Every row gives one point. Each copy is the shape, with its points in the same order, stretched, turned, moved and blurred by noise. Say if it was mirrored as well.

Shape:
[[ 40  18  25]
 [ 40  68  69]
 [ -8   0 -66]
 [-19  25 -15]
 [ 46 -55  10]
 [ 58 -42  10]
 [-68   5 -50]
 [  2  12   8]]
Copy 1 (8 x 3):
[[ 60  12  18]
 [ 91  63  37]
 [-18  -7 -48]
 [ -8  29 -11]
 [ 37 -58  23]
 [ 49 -55  20]
 [-64  25 -17]
 [ 18  17   9]]
Copy 1 is: only turned
Copy 2, 8 rows:
[[-50  41 -43]
 [-72  95  -6]
 [ 37   2 -66]
 [ 15  34 -31]
 [-52 -36 -27]
 [-64 -17 -45]
 [ 75  30 -14]
 [-12  20 -21]]
Copy 2 is: mirrored
Copy 3:
[[ 42  36   3]
 [ 39  89  39]
 [-21 -21 -53]
 [-23   8  -7]
 [ 68 -29  -7]
 [ 74 -14 -12]
 [-66 -34 -15]
 [  6  12   7]]
Copy 3 is: only turned
Copy 4:
[[ 28  39   9]
 [ 32  93  51]
 [-43   1 -50]
 [-47  25  -1]
 [ 50 -33 -10]
 [ 45 -18 -15]
 [-86 -17 -14]
 [-17  12  12]]
Copy 4 is: only turned

Shape (9 x 6):
[[ -8 -20 -18 -23  57  -9]
 [ -8 -18  68 -18  47   3]
 [-15   7 -30  19  18  -1]
 [ 54 -25 -22 -11  26 -95]
 [  0  10  10 -24 -15   0]
 [ 11  68  16  -1 -15 -51]
 [ 41 -25  -8 -14 -14   5]
 [ -5  28 -16  -3 -17  -5]
 [ -2 -21 -26  -8 -20 -16]]
Copy 1:
[[ -39  -30  -21   -2   39  -47]
 [ -58   -4   50  -40   32  -44]
 [ -19    4  -15   40   14  -17]
 [  -4  -60   -7   19  -42 -121]
 [ -13    6    1  -17  -19  -12]
 [   9   54    9    3  -36  -67]
 [  10  -46    7   -7  -23   -9]
 [  -2   23  -14   13  -17  -11]
 [ -23  -23  -18   18  -32  -12]]
Copy 1 is: only turned
Copy 2, 9 rows:
[[  3 -12  11 -38  50 -26]
 [ 29 -63 -37 -28  22  27]
 [-14  20   6  11  39 -10]
 [ 73  15 -10  -1  32 -88]
 [  4  16 -29 -15  -7   3]
 [ 30  52 -76  24  25  -9]
 [ 33  17  19  -8 -19  -7]
 [ -9  41 -22   6   8  -3]
 [ -8  21   4  -1  -9 -37]]
Copy 2 is: mirrored
Copy 3, 9 rows:
[[  -2  -25  -10  -34   52  -33]
 [  76  -36    1  -25   34   19]
 [ -11   22  -31   -7   26  -19]
 [  35   10   12   -4   20 -121]
 [  12    6    0  -34  -17  -14]
 [  45   62  -40  -30  -29  -43]
 [   1    7   46  -17  -10  -34]
 [  -4   26  -14  -25  -20  -17]
 [ -13  -13    3   -7  -18  -40]]
Copy 3 is: mirrored
Copy 4 (9 x 6):
[[-17 -12 -16 -30  34 -18]
 [ -7 -13  60  11  44 -12]
 [ -1   6 -40   8   1   5]
 [ 59  24 -15 -42  23 -78]
 [ 15  15  20 -11 -21   5]
 [ 37  92  17  13 -10 -10]
 [ 50 -17   6 -33 -12   6]
 [ 15  30 -12  -3 -25  11]
 [ 16  -7 -18 -22 -30 -16]]
Copy 4 is: only turned

Shape (12 x 8):
[[-38  22  -4  53 -27  11  59 -42]
 [-29   1  38 -31  31  55 -66  39]
 [ 19 -48  44  49   1  57 -60  26]
 [ 32  29   7 -39 -47 -51  27  47]
 [ 64 -45  29 -21 -32  35  14  31]
 [ 13 -82  -8  60 -59  55 -65   9]
 [-24  19 -53  57  58 -29  16 -35]
 [  6  29 -25   1 -45 -21 -29  42]
 [ 52   6  29 -27   4 -19 -50 -35]
 [-31 -94   0  -1  37 -71  20   3]
 [ 23 -71 -53 -17 -36 -20  14 -45]
 [-15 -28  11  32  57  51 -62 -19]]
Copy 1, 12 rows:
[[ -71    2   21   31   18    0   42  -59]
 [  -3   -6   33  -28   33   52   -6   77]
 [  12  -73   29   22    4   92  -11   41]
 [  36    6  -10   15  -53  -41   51   23]
 [  52  -67  -21  -16  -33   50   54    7]
 [ -51 -100   11   18  -51   90  -24   13]
 [ -56    8  -33   47   64  -33  -29  -11]
 [ -18   19   -6   32  -57    0  -15   39]
 [  61  -14   19  -11   -7    6  -36   -5]
 [  -5 -106  -11    3   37  -80   21   32]
 [ -26  -78  -42  -25  -28  -22    1  -43]
 [ -22  -33   19   -5   59   62  -45   22]]
Copy 1 is: only turned
Copy 2 (12 x 8):
[[ -35   21  -24   39  -26   30   18  -42]
 [ -25    0   71  -39   11   -8  -89   53]
 [  -2  -82   43    8   17  -22  -65   22]
 [  37   48   19  -20  -23  -37   46   23]
 [  15  -57   47  -49  -17   -6   26   27]
 [   2 -107  -22    5  -20  -43  -52   23]
 [ -28   42  -45    1   49   -7  -30  -63]
 [  21   34  -12   -6  -11  -27  -19   27]
 [  52    5   52  -48   -9  -26  -50  -48]
 [ -61  -10   16  -32   30 -101   25  -44]
 [   0  -23  -38  -59  -26  -31   27  -48]
 [ -36  -33   28  -15   33   -7 -104  -16]]
Copy 2 is: only turned
Copy 3 (12 x 8):
[[-31  32 -39  48 -18  17  50 -13]
 [ 29  28  20 -47  68  53 -56 -19]
 [ 62 -19  33  15  35  77 -33  18]
 [-25  15  37 -50 -40 -50 -30  37]
 [ 55 -22  32 -53 -30  27   2  39]
 [ 13 -56  26  25  19 111  -7  56]
 [-43   6  -2  62  74 -36  54 -27]
 [-42  24  42 -11  12   0 -31  49]
 [ -9 -13  93 -27   2   9  -8 -41]
 [-15 -98 -32   0  32 -43 -19 -19]
 [-51 -80  15 -24  -9  13  57  12]
 [ 27 -11  21  18  87  61   0 -37]]
Copy 3 is: mirrored
Copy 4 (12 x 8):
[[-42  52 -18  12 -30  28  60 -30]
 [-76  -2  32 -23  22  76 -64  27]
 [-34 -57  -2  24 -24  72 -54  39]
 [ 29  47  17 -72   0 -18  12  43]
 [ 44 -20  40 -23 -14  25 -42   8]
 [-41 -40 -33  19 -78  49 -89  13]
 [-61  47 -49  48  48 -21  33   3]
 [-23  51 -28 -52 -10  11 -35  51]
 [ -2  -3 -35 -52  48  58 -33 -16]
 [-40 -81  12 -17  40 -74  -6  -9]
 [ 11   2 -29 -26 -11 -29 -57 -60]
 [-78 -27 -12  34  26  67 -51   4]]
Copy 4 is: mirrored

Shape, 14 rows:
[[-19  27 -14 -67  14  29 -37  11   2 -64  11]
 [-15 -41 -43  41  30  30  80  30  16 -41  -8]
 [-17  62   0  19  -4  46 -25 -53 -21   5  17]
 [ -3  -9  53 -46 -22  12 -27 -30   7 -65  -2]
 [-34 -28  45 -59  21  58   6 -25 -56  66   1]
 [-67 -24  43  18 -56  41 -41  62 -62 -34  19]
 [ 35  27  54 -20 -20  54  -6  11  -2   0 -25]
 [ 34  75  12  46  60 -58 -17  56  46 -48  26]
 [  9 -11 -39  41 -31 -15 -22   5 -43  42 -31]
 [-57  55  26 -70  14  40  20 -19 -17  14  39]
 [ 13 -17 -28  66  57 -16 -10 -34  13 -44 -45]
 [-15 -48  25  18 -25  29  -2 -39  54 -27   7]
 [ 27  75  46  28  28 -56  27 -41   3  52 -75]
 [ 54 -42  30  18 -66  42  40   0 -66 -16  17]]
Copy 1 (14 x 11):
[[ 15  -6 -30 -65  24   7 -87  23   3 -56  10]
 [ -7 -26 -70  -5  47  41  66  76  23 -45   3]
 [ 28  44 -15   2  25  51 -57  -4 -24  25  -3]
 [  9 -18  14 -34 -12  21 -45 -43  13 -65  14]
 [  0 -57  23 -57  32  56 -19 -10 -78  57  17]
 [-37 -16  25   6 -67  82 -53  67 -46 -63   4]
 [ 55 -14  52 -40   8  40 -23  12   9  -8 -20]
 [ 34  65  16  16  64 -65 -24  82  40 -65  46]
 [  6 -25 -14  56 -13 -25 -16  41 -32  27 -58]
 [  9  32 -13 -93  18  40 -41   8 -46  21  48]
 [ -3  -3 -34  60  83 -13  -1   0  25 -44 -28]
 [-23 -28  -7  12  -8  49  -6 -26  65 -16  17]
 [ 28  73  58   6  61 -64  44 -22 -27  30 -44]
 [ 72 -61  10  30 -58  61  32  17 -26 -32  -6]]
Copy 1 is: only turned
Copy 2:
[[ -10   43  -11  -61   22    0  -59   28  -23  -36   31]
 [  41  -23  -32   31   65   27   31   16  -53  -60   25]
 [   4   72   15   10  -15   43  -67  -52  -44  -19  -15]
 [  16   -7   41  -46  -21  -13  -61   16    1  -65   12]
 [ -37  -50   70  -52   -8   55  -14  -52  -80    9  -11]
 [ -35   12   48   20  -58   45  -59   65  -90  -37   35]
 [  47    4   39  -40  -19   37  -29   20  -24   10  -25]
 [  54   94   24   50   54  -58  -17   55    7   16   12]
 [ -13   -5  -31   51  -44  -11  -23   -7  -58   17  -46]
 [ -36   57   48  -79   -1   47    4  -42  -54  -19   26]
 [  29    2   -5   77   57  -31  -51   -4   -5  -39  -41]
 [  17  -25    9   17  -12   24  -40   -7   26  -61   33]
 [  31   40   62   25   10  -27   31  -26    0   27 -120]
 [  64  -44   24   -4  -73   13  -20   -4  -98  -31    2]]
Copy 2 is: only turned
Copy 3 (14 x 11):
[[   5   -9  -18 -105  -14   19   28    8   22   -3  -24]
 [ -52   -1  -52   28   59    6   49  -27   22  -11   34]
 [   2    7   11  -21  -30   34   22  -27   -2   91  -66]
 [   2  -18   32  -76  -55   16   14  -51   -5  -32  -30]
 [ -29  -21   43  -56    5   79   -4  -21  -92   69   21]
 [ -78  -18   34  -15  -85   41   -6   51   -5    2  -20]
 [  40   13   13  -29  -50   73    8  -20  -16    8    5]
 [  56   63    2   -6   35  -50  -19   24   81   -7  -34]
 [   1  -19  -56   38  -11   11  -52    4  -50   55  -20]
 [ -21   41   28 -106  -13   31   36  -13  -21   79   -3]
 [   2  -26  -31   37   66    5  -13  -58   17  -13  -58]
 [ -28  -39   14  -13  -29   17   -1  -86   33    5    5]
 [  56   89   -9   16   24   22  -56  -70  -54   32  -38]
 [  -2  -27    8   40  -65   12   54   -9  -68    5   18]]
Copy 3 is: mirrored
Copy 4 (14 x 11):
[[ -5  -3  44 -61  -3  38 -60  -9  68 -58   8]
 [-23 -57   1  32  49  27  42  -2  26 -36  18]
 [  2  71  12 -32 -14  45 -31 -71   8 -45  25]
 [ 13 -33  66 -79 -25   0 -36 -50  36 -56  24]
 [-47  29 112 -60  30  43 -13 -81  15  47  19]
 [-30 -45  76 -25 -11  37 -82  -1 -47 -33  74]
 [ 44  12  41 -82   0  53  -6 -35 -15  -1  -2]
 [ 71  20 -67 -40  80 -42 -45  23   9 -51  28]
 [ 13 -18 -20  20 -38  24 -47 -47 -17  58  14]
 [-39  73 101 -62  19  18 -14 -20  45 -22  22]
 [  1 -36 -58   8  43   3 -24 -90  22 -44  -4]
 [-17 -39  11 -61 -13  10  22 -78  21 -42  62]
 [ 28  47 -33 -57  19 -61   4 -69 -38  39 -56]
 [ 69 -43  87  10 -28  41  15 -48 -23   6  44]]
Copy 4 is: mirrored

Shape (15 x 12):
[[-41 -27  51 -34  41  24 -11   5 -17  44  69 -35]
 [ 27 -37 -67   8  -2 -30  28 -29 -20   9   3 -47]
 [  1 -24  14  -6   0  -1  -1  -1  13  -9  15  17]
 [ 32   0 -30 -21  20 -11  56   1  49  29  15 -50]
 [-36 -37   4 -61 -52 -29 -14  67  19  -9 -12 -17]
 [-16   3 -34  44  41 -54  10  -4  -4 -25  15  -4]
 [ 18  12 -25 -21  -1  13 -22   5   1  17  63  -3]
 [ 31 -62  76  -6  24 -29 -44  -7 -12 -48  -3  29]
 [ 16 -42  -8  14 -13 -15  38 -21  46  46  22   5]
 [ 75 -23 -25  25 -20  34  -5  32 -35 -13 -34  15]
 [  1 -24   8  48   8 -65   5  16 -28  -4  56 -30]
 [ -4  44 -34   2 -17 -83  -4   1 -52  -2   7  10]
 [ 47  -4  -5  37 -20  36  25  -8 -86 -33  57 -11]
 [-47  76   2 -12  28   5 -67 -26 -13  -2   7 -96]
 [-31 -18   4 -15 -10 -43  -5 -10 -21  12  17  34]]
Copy 1 (15 x 12):
[[  -4  -33   90  -13   14   49    7    4   28   14   45   -4]
 [  11   11   18   55  -12  -28   37  -97  -39   44   -1    3]
 [   8  -25   16   14  -36   13   16   10   10   -4   -9  -11]
 [  -5   55   -3   20  -30  -10   22  -75   25   14   27  -34]
 [ -43  -68  -26  -29  -10  -13   39   29   47   51  -20    1]
 [ -36   24   10   69    0  -16   17  -10  -54   -2   13    8]
 [  21   -7    1  -23  -38   -2   -9  -24  -40   10   28  -27]
 [   4 -121   50   50  -17    3   -6   33   27  -34  -51  -40]
 [  33   23   33   45  -63  -12   35  -28   26   33   25  -22]
 [  69  -26  -34   11    2   37   16  -40  -39   20  -60  -57]
 [ -38  -27   61   60  -12  -19   23  -10  -47   43   11  -41]
 [ -30   14   16    0   -1  -81   15   13  -66   20  -20    9]
 [  28  -13   50    1  -35   55   34  -45  -95   12  -43  -50]
 [ -70   33   34  -23   40    3  -83  -12  -25   24  -11   53]
 [   2  -26   39    8  -21  -32   32   36   -6   12    2   23]]
Copy 1 is: only turned
Copy 2:
[[-27  -7 -49   5  -3  10  -4   8  18  83  35 -51]
 [ 90  36   3 -21 -10  23  47  -6  24 -25 -31  27]
 [ -2 -16   1   8 -27 -15   6   2   8  -8  32  10]
 [ 45  60  16  -3 -34  45  38  -2  86 -14  25  24]
 [  9  16  14  -8 -54 -58  23  76  -5 -29  47 -56]
 [  2  48  -9  -2  29 -30  50 -23   2 -34  -1  28]
 [ 28   6 -54  -6  -6  20 -18  -7  30 -30  43  -2]
 [  1 -52  50  45   9 -72 -38  11 -23  27  39   3]
 [ 39  21  -1  -3 -73   6  24 -16  37  15  27  57]
 [ 46 -25  16 -14   1  22 -22  58  -8 -55  -7  68]
 [ 34  47 -11   5  30 -19  42   0 -46  25  45  25]
 [ 23  57   2 -79  19 -23  11 -18 -31 -44  13 -12]
 [ 44 -49 -11 -22  40  75  14  -3 -55 -17  27  42]
 [-39  91 -30  27  12  31 -20 -40   5 -16 -32 -99]
 [ -5  -7 -11 -40 -24 -49  10  -9 -16   4  22 -14]]
Copy 2 is: only turned
Copy 3:
[[-74  10  41 -21   1  -9 -21  71 -65  12  42 -33]
 [ 32 -14 -22  33  29 -32  13   1   6 -45  -5 -38]
 [-21  -5  29   5   5  18  -8   1 -15  -5  16  10]
 [  8 -20  35   6  44 -30  38  44  16   1  -2 -23]
 [-34 -73  -6  11 -64  -2 -21  39  15  41 -13  -2]
 [ 17  15   3  60  33  -4  11   9 -38  18  25  21]
 [ -5  -6   5  -9  20  -6 -26  67  -3 -16  40  15]
 [-42  -1  54  29  21  35 -65 -37 -33  -7 -23  29]
 [-29 -32  12 -13  30 -22  41  -4  -8 -25  16   3]
 [ 38  14   6  -2 -13  35   5 -10   5 -64 -48  30]
 [ -3 -19  16  33  13 -40 -15  17 -77   3   9  23]
 [ 55 -20 -28   7  10  -1 -33   2 -31  55   9   6]
 [ 44  31  47 -14 -20 -10 -23  -2 -49 -78  35   4]
 [-34  92 -17  12   3 -46 -46  86  -9  63   5  -1]
 [-15 -32 -16  -2   1  16 -19  -5 -33  27  37  -9]]
Copy 3 is: mirrored
